Rows are points. The points of each table are mixes of a few directions, plus a little noise. How many directions does each table use, and how many do they share? Where both have some left over, give the other angles between the two spaces (their principal angles), to ten degrees, smallest first.
(in the rows, 128 means zero)

First (7 x 3)
[[ 78 114 149]
 [163 138 113]
 [109 123 137]
 [ 90 118 144]
 [163 138 113]
 [ 95 118 142]
 [197 147  98]]
Second (7 x 3)
[[129 128 128]
 [ 84 127 116]
 [ 87 127 117]
 [175 129 141]
 [105 127 122]
 [216 131 151]
 [101 127 121]]
Directions: first 1, second 1, shared 0; angles 40

First (5 x 4)
[[168 153 142 135]
 [161 138 121  73]
 [ 72  93 105 122]
 [133 141 161 151]
 [106 115 111 158]]
Second (6 x 4)
[[115  67 155  98]
 [174 130 116  90]
 [125 165  93 168]
 [ 97 133 160 141]
 [136 160 105 148]
 [120 114 139 123]]
Directions: first 3, second 3, shared 2; angles 50

First (10 x 8)
[[125 127 128 135 135 110 138 123]
 [127 133 113 110 119 158 104 122]
 [110 124 109 156 170  27 175  79]
 [126 131 117 119 126 137 116 121]
 [136 127 147 129 116 150 125 153]
 [107 131  83 129 160  65 140  65]
 [149 127 165 116  91 208 101 188]
 [139 117 177 161 129 102 167 169]
 [132 132 123 110 113 169 103 135]
 [128 132 117 113 120 153 109 124]]
Second (9 x 8)
[[128 139  37 162 149 130 175 120]
 [ 81  78 134  98 115 106  90 166]
 [ 93 128 117 109 113  90 114 172]
 [153 128 183 122 129 156 126  97]
 [100 110 160  97 115 112 106 152]
 [162 183 156 136 120 124 134 118]
 [137 132  93 145 155 159 187  90]
 [147 131 110 150 131 132 119 122]
 [149 120 161 131 124 141 101 115]]
Directions: first 2, second 4, shared 0; angles 60, 70

First (10 x 9)
[[151 134 138 121 133 143 129 124 132]
 [204 146 162 101 141 177 132 114 141]
 [ 67 114 102 149 118  88 124 139 118]
 [179 141 150 110 135 161 131 118 137]
 [107 124 119 135 124 115 128 133 125]
 [241 155 178  88 147 201 134 108 147]
 [ 56 110  96 155 116  79 124 142 116]
 [110 123 120 134 124 117 127 131 126]
 [ 99 120 115 139 123 108 127 134 123]
 [ 68 114 101 151 118  88 126 139 118]]
Second (7 x 9)
[[151 104 146 137  89 211 126 134 112]
 [ 89 140 105 129 152  55 128 127 136]
 [149 106 145 136  93 203 126 134 113]
 [108 147 113 121 160  60 129 123 141]
 [149 142 135 115 144 122 130 121 138]
 [ 86 135 105 133 147  60 128 130 133]
 [163 121 147 125 112 186 128 127 124]]
Directions: first 1, second 2, shared 1

First (10 x 12)
[[172 168 121 114 143 167 144 103  97 104 137 131]
 [143  91 152 148 134 110 107 127 105 132 132 123]
 [141  79 163 107 110 156 117 170  67 161 133 119]
 [123  93 120 126 136 132 123 118 148  95 139 124]
 [118  82 138 132 114 165 141 158 170 128 143 109]
 [ 92 159  86 123 143  69 115  86 151  97 111 150]
 [142  99 137 112 121 177 140 147 123 120 144 116]
 [153 200 134 150 134 119 140 114 114 156 117 134]
 [100 166  82 145 153  71 124  71 187  79 119 144]
 [ 94 145 148 124  91 115 130 185 118 209 105 128]]
Second (10 x 12)
[[ 91  97 107 110 120 132 131 137 169 107 131 127]
 [ 42  57  79  85 109 138 133 149 221  79 134 124]
 [101 106 113 115 122 131 130 135 156 112 130 127]
 [111 115 119 120 124 129 128 132 146 119 129 127]
 [118 120 123 123 126 130 129 131 139 122 128 128]
 [190 178 163 158 142 121 125 113  61 163 123 130]
 [183 172 159 154 140 122 124 116  69 159 123 131]
 [ 87  94 104 108 119 133 132 138 173 104 131 127]
 [178 168 156 153 139 122 125 115  74 156 125 129]
 [179 170 158 153 139 122 126 115  73 158 124 130]]
Directions: first 5, second 1, shared 1

First (9 x 14)
[[191 109 171 207  91  48 146  66 143 116  95 110 180 113]
 [118 131 121 116 134 141 125 137 126 130 134 131 120 131]
 [199 107 176 217  87  38 148  59 144 114  91 108 186 111]
 [ 95 137 105  87 147 170 119 161 120 135 146 138 101 136]
 [ 95 138 106  86 147 170 118 160 120 134 146 137 101 136]
 [106 134 113 100 141 156 121 150 123 132 140 134 109 134]
 [115 132 119 112 136 144 124 140 125 131 134 132 118 131]
 [137 125 134 139 123 116 131 119 130 126 123 125 135 126]
 [ 95 137 106  87 147 169 119 159 121 134 145 137 102 136]]
Second (10 x 14)
[[118  98 132 130 110 113 162 140 140 135 118 148 121 126]
 [ 92 122 179 102  68 197 171 131 113 134 110 126  91 137]
 [117 125  95 112 157 123 118 152 134 133 143 143 122 129]
 [117 169 167 108 104 204 113 108  97 121 127  94 112 137]
 [133  87 160 155  80  97 181 118 143 132  99 143 131 123]
 [157 153 155 152 118 129 108  90 116 116 121  97 148 126]
 [117 127  66 107 186 108 101 165 139 134 156 150 126 128]
 [145 143 118 138 148 115 103 118 126 123 135 117 143 126]
 [113 107 157 125  88 143 167 129 129 133 111 136 113 130]
 [170 148  52 152 221  50  56 128 143 120 161 127 173 118]]
Directions: first 1, second 3, shared 1

First (10 x 20)
[[136 162 117 121 136 119 139  95 126 101 118 160 128 123 120 166  73 138
  109 144]
 [ 83  80  90 146 174 116  60 170 177 236 125  81 121 118 153  69 181 127
  113 120]
 [143 161 129 120 124 125 149  97 117  87 122 160 130 127 117 166  80 135
  119 141]
 [135 101 157 130 100 144 140 155 112 123 142 103 130 138 129 100 180 115
  159 109]
 [129 130 128 128 128 128 129 126 127 126 128 130 128 128 127 130 126 128
  128 129]
 [129 118 137 129 119 133 131 138 123 128 133 119 128 131 128 118 146 123
  138 122]
 [ 78 141  41 138 220  88  50 109 199 226  98 138 118 100 148 134  71 152
   56 158]
 [136 123 144 127 111 136 141 134 116 113 134 124 130 133 125 124 142 123
  142 122]
 [154 138 162 121  91 142 168 122  95  72 137 138 133 139 116 142 129 122
  152 122]
 [157 126 175 121  78 149 173 133  88  69 143 127 134 143 116 131 151 116
  165 114]]
Second (9 x 20)
[[ 90 105 127 183  54  98 151  85 141 164 158 143 209  91 179 204 171 170
  127 141]
 [128 129 127 128 128 128 127 128 128 128 128 128 129 128 129 128 128 129
  128 128]
 [ 89 103 127 183  54  97 151  87 141 164 157 144 207  92 180 205 170 171
  125 141]
 [157 147 129  87 183 152 111 160 119 102 105 115  68 156  89  71  96  97
  129 117]
 [118 122 127 141 110 120 134 117 132 137 135 132 149 119 142 148 139 139
  127 132]
 [142 137 128 106 156 139 120 145 124 115 117 123  98 141 109 101 112 112
  128 124]
 [158 146 129  87 183 151 111 160 119 101 105 117  68 156  89  70  95  96
  130 117]
 [151 143 128  95 173 147 114 153 121 107 109 118  79 149  96  83 102 102
  130 120]
 [120 123 127 141 111 121 134 118 130 135 134 131 146 121 139 145 138 137
  128 131]]
Directions: first 2, second 1, shared 0; angles 90
